Each point is reached from the start by the listed moves, each made once or not at all, plus a little noise. Is the number of moves made odd or even? Then give how often each move was made.
(in the rows, 128 means zero)

Moves:
(1): [147 132 117  68]
(2): [117  92  93  86]
Start: [122 123 130 124]
Points:
[130  89  85  21] => even (1, 1)
[141 128 118  64] => odd (1, 0)

Moves:
(1): [117 166 106 122 175 119 111 188]
(2): [119 146 167 136 160 124 116 119]
(3): [177 127 148 157 117 169 114 144]
(4): [117 160 107 166 126 110 118 102]
(5): [151  89  95 133 151 139 111 120]
(6): [105 152 110 130 135 186 152 114]
Start: [116 108 142 146  94 148 133 124]
Points:
[127 171 126 180 132 235 128 187] => odd (1, 0, 1, 0, 0, 1)
[173 124 139 178 182 192  71 190] => even (1, 1, 1, 0, 1, 0)
[141 128 143 175  89 249 147 121] => even (0, 0, 1, 0, 0, 1)
[133 148 183 187 122 240 132 114] => odd (0, 1, 1, 0, 0, 1)
[181  68 131 180 104 205 104 134] => even (0, 0, 1, 0, 1, 0)
[144 154 176 222 113 159  96 107] => odd (0, 1, 1, 1, 0, 0)

Moves:
(1): [138 117 160 111 116 132 108 153 113  77 117 163 147 135]
(2): [105 151 131 110 113 127 133 114 125 134 104 126 134 118]
(3): [109 118 147 116 147 153 121  90 133 117 133  95 129 146]
(4): [ 97 109 125 180  97 127 142 105 164 145 142 110 140  92]
(5): [123 104 121 109 148 157 104 181 151 157 101 163 159 146]
(6): [124  99 136 153 148 113 138 134 112 156 139 136 140 129]
(7): [166 155 120 102  99 143 120 120 116 152 127 156 170 182]
(8): [110 141 112 139 149 125 146 132 102 116 129 132 152 140]
(9): [122 121 126 115 134 126 153 150 151 109 113 141 105 125]
(10): [151 136 140 142 152 132 148 104 112 108 120 136 131 116]
(11): [145 180 148 132 139 140  99 142 185 140 131 175 153 140]
Start: [110 118 161 108 105 139 144 146 129 118 145 153 139 132]
Points:
[128 140 189  84 115 141 197 160  63  77  96 249 226 181] => odd (1, 1, 0, 0, 0, 1, 1, 1, 1, 1, 0)
[ 76 138 164  75 128 159 188 118 105 131 119 168 201 203] => even (0, 1, 1, 0, 0, 1, 1, 1, 1, 0, 0)
[101 156 148  98 103 132 168 133  74 161 133 190 225 190] => even (0, 1, 0, 0, 0, 1, 1, 1, 0, 0, 0)

Moves:
(1): [143 125 131 122 128 118 124 132 123 133 139 136 131 137 132 143 119 126
 124 138 137 129]
(2): [128 146 104 130 112 119 106 113 140 111 136 118 124 127 123 119 136 128
 144 134 141 118]
(3): [122 122 138 128 119 138 128 134 131 126 137 143 135 136 126 130 127 144
 144 131 130 131]
(4): [129 136 116 151 135 136 131 129 119 109 111 111 147 142 142 135 115 130
 139 121 133 147]
(5): [112 141 128 126 134 144 128 133 142 144 138 146 115 125 138 126 113 122
 155 127 116 144]
(6): [124 108 133 112 121 150 128 122 123 127 137 136 114 115 127 119 123 120
 142 144 137 131]
(7): [133 124 134 156 126 136 109 119 120 131 127 147 120 133 124 122 114 120
 132 108 130 134]
(8): [133 156 131 107 136 132 127 145 131 132 123 127 113 127 133 122 131 135
 130 143 127 132]
(9): [143 120 133 142 132 123 156 123 140 119 104 132 118 142 118 107 105 130
 124 131 123 122]
(10): [125 138 128 115 124 156 129 126 148 131 143 111 110 112 122 136 144 115
 119 139 115 127]
(11): [130 131 126 118 130 130 149 133 143 128 130 115 125 113 131 138 126 131
 137 116 133 120]
(12): [131 124 129 131 113 128 121 135 118 125 136 136 134 125 138 120 125 121
 124 132 123 134]
(13): [125 114 120 140 127 138 118 141 121 134 127 129 179 138 119 138 120 123
 117 121 156 154]
(14): [159 112 135 132 127 122 111 116 125 114 130 134 125 151 125 104 133 126
 131 118 124 145]
(15): [140 140 130 105 121 126 115 130 124 160 130 141 135 134 137 131 115 141
 124 132 115 103]
(16): [108 126 113 121 114 137 156 119 113 111 118 138 130 124 122 135 147 131
 114 133 137 140]
(17): [149 137 141 115 133 133 132 127 138 120 107 137 127 122 145 130 147 108
 119 153 133 139]
(18): [138 144 111 147 144 129 129 136 124 141 126 128 127 123 135 126 139 142
 134 128 117 133]
(19): [128 117 121 128 119 134 125 138 128 125 125 123 123 140 119 118 132 121
 141 132 121 121]
(20): [133 137 142 121 126 136 131 128 113 149 148 137 126 134 122 116 132 117
 143 140 123 124]
Start: [129 131 128 144 130 127 109 123 121 121 185 118 141 125 133 134 122 129
 103 113 106 130]
Points:
[159 159 130  91  99 180  58  92 138 162 249 142  96 131 133  90 121 103
 164 152  79 128] => odd (0, 1, 0, 0, 1, 1, 0, 0, 0, 1, 0, 0, 0, 1, 1, 0, 0, 0, 0, 1)
[223 137 145 166 115 177  86 141 100 111 138 177 121 181 168  64  93 128
 150 148  85 164] => even (0, 0, 1, 1, 0, 1, 1, 1, 1, 0, 0, 1, 0, 1, 1, 0, 1, 1, 1, 0)
[164 136 101 149  94 168  92 108 128  64 181 122 191 163 139 151 156 109
 103 147 160 212] => odd (1, 1, 1, 1, 0, 0, 0, 0, 0, 1, 0, 0, 1, 1, 0, 1, 1, 0, 0, 0)
[157 155 113 165 157 154 139 139 120 113 142 110 123 133 148 103  98 147
 135 138 103 154] => odd (0, 0, 0, 1, 0, 1, 0, 1, 1, 0, 0, 0, 0, 0, 0, 0, 0, 1, 0, 0)
[169 121  95 203  94 188 108 103 114  59 152 182 114 163 151  62 111 105
 183 141 108 203] => odd (0, 1, 1, 1, 1, 1, 1, 0, 1, 0, 0, 1, 0, 1, 0, 1, 1, 1, 1, 0)
[151 150 106 156 108 163 123 174  79 154 202 158 169 137 132 135 130 115
 116 126 130 171] => even (1, 0, 0, 0, 0, 0, 1, 1, 0, 0, 1, 1, 1, 0, 0, 1, 0, 1, 1, 1)
[151 162 102 134 115 137 132 120 132  81 131 129 164 138 126 115 139 121
  81 160 154 166] => even (0, 1, 0, 0, 0, 0, 0, 1, 1, 0, 0, 0, 1, 0, 0, 1, 1, 0, 0, 0)
[173 119 146 111 114 201 100 147 120 150 195 165 188 170 156 109  98 101
 184 139 119 179] => odd (0, 0, 1, 1, 1, 1, 0, 0, 0, 0, 1, 0, 1, 1, 1, 0, 1, 0, 1, 1)
[121 212  78 165 105 206  95 137 106 120 210 127 104 128 143  99 142 104
 171 139  76 180] => odd (0, 1, 0, 1, 1, 0, 1, 1, 0, 1, 0, 1, 0, 0, 0, 1, 0, 1, 1, 1)

Moves:
(1): [136 136 123 127 118 122 125 124 127 119 113 126 125 126 129 122 122 116
 124 118 131 126 118 127 121 123]
(2): [135 140 151 116 135 147 128 127 115 134 110 138 126 123 135 123 150 120
 144 126 132 138 132 138 123 146]
(3): [129 132 130 119 136 129 126 134 138 125 127 124 128 147 113 143 128 125
 132 162 141 108 121 141 116 117]
(4): [123 138 149 131 113 126 164 137 138 132 126 127 130 119 125 135 128 123
 120 139 133 111 106 124 123 140]
(5): [126 120 127 125 136 143 125 125 127 122 122 138 126 131 128 139 117 134
 137 123 123 127 119 125 122 139]
(6): [146 141 118 152 129 144 124 121 135 128 143 124 117 144 131 130 148 146
 138 106 124 142 147 128 144 130]
(7): [127 115 105 126 121 127 127 145 130 121 134 109 128 135 101 130 127 135
 105 144 120 125 131 135 135 127]
(8): [132 118 129 133 133 130 123 110 135 144 117 133 135 124 128 131 127 112
 144 116 132 125 107 131 124 134]
(9): [104 119 122 127 127 122 121 133 153 109 130 118 118 126 133 125 123 135
 121 135 131 137 120 140 106 132]
(10): [129 124 138 125 130 126 132 137 143 129 116 141 133 129 136 137 146 133
 134 130 125 129 127 129 116 141]
(11): [133 136 141 121 147 124 145 118 147 122 132 149 124 113 128 113 146 130
 128 105 127 132 144 130 141 102]
(12): [124 126 134 127 131 138 124 133 124 122 112 123 141 117 158 143 135 107
 145 133 135 136 117 119 135 131]
(13): [123 127 100 138 105 119 140 126 122 114 143 120 128 144 117 104 137 143
 121 118 115 119 139 115 160 118]
(14): [135 137 148 147 154 130 109 114 118 127 124 124 131 119 111 115 127 126
 158 115 133 125 133 132 121 142]
(15): [130 125 138 125 142 128 139 124 125 117 128 145 122 138 121 137 139 113
 115 152 143 115 110 125 130 146]
(16): [137 114 129 123 136 129 121 128 120 136 126 128 119 120 126 127 124 132
 133 135 123 122 119 129 114 113]
(17): [115 136 133 148 140 133 128 126 112 152 111 138 120 108 136 139 145 110
 156 125 120 137 128 132 129 135]
(18): [124 124 134 109 120 118 120 132 136 124 136 121 120 131 115 135 130 123
 108 137 116 127 113 130 135 125]
(19): [128 132 121 138 145 138 118 128 137 132 138 122 124 118 144 119 114 118
 142 132 122 124 140 123 135 140]
(20): [136 117 124 118 153 139  99 140 119 136 124 141 127 129 138 127 107 141
 146 152 126 151 115 131 123 114]
(21): [131 130 116 149 132 137 104 117 157 131 130 128 141 123 143 124 132 137
 124 121 121 121 132 127 120 113]
(22): [131 133 135 115 120 139 131 134 132 134 114 131 126 115 120 124 147 125
 133 131 130 133 136 114 112 131]
(23): [130 131 118 132 132 130 123 125 134 116 143 134 136 131 122 120 143 122
 133 114 122 130 136 131 128 129]
(24): [132 125 134 116 126 139 124 140 114 128 135 143 114 104 123 131 116 117
 135 130 138 111 127 123 152 148]
Start: [154 116 141 131 126 154 152 128 117 105 145 113 107 151 143 107 129 147
 130 123 125 130 126 146 112 113]
Points:
[177 105 201 107 249 210  65 113 202  93 104 166 111 107 167 104 197  98
 222 169 139 134  81 167  43 123] => even (0, 1, 1, 0, 0, 0, 0, 1, 1, 1, 1, 1, 0, 1, 1, 1, 0, 1, 1, 1, 1, 1, 1, 0)
[153  97 206 112 199 190 130 129 173 122 117 207  82  76 161 121 193 103
 179 145 124 125  50 171  84 140] => even (0, 1, 0, 1, 0, 0, 0, 1, 1, 1, 1, 0, 0, 0, 1, 1, 1, 1, 0, 1, 1, 0, 1, 1)
[154 100 113 142 133 156 113 104 214  52 135 121 117 137  91  62 189 155
 134  65  89 121 118 148  88 104] => odd (1, 0, 0, 0, 1, 0, 1, 1, 1, 1, 1, 0, 1, 1, 0, 0, 0, 1, 0, 0, 1, 1, 1, 0)
[167 108 189 102 151 182 142 144 110  99 124 137 103 129 105 125 139  95
 179 198 160  82  42 121 136 152] => odd (0, 0, 1, 1, 0, 0, 0, 1, 0, 0, 0, 1, 1, 1, 1, 0, 0, 1, 0, 1, 0, 1, 0, 1)
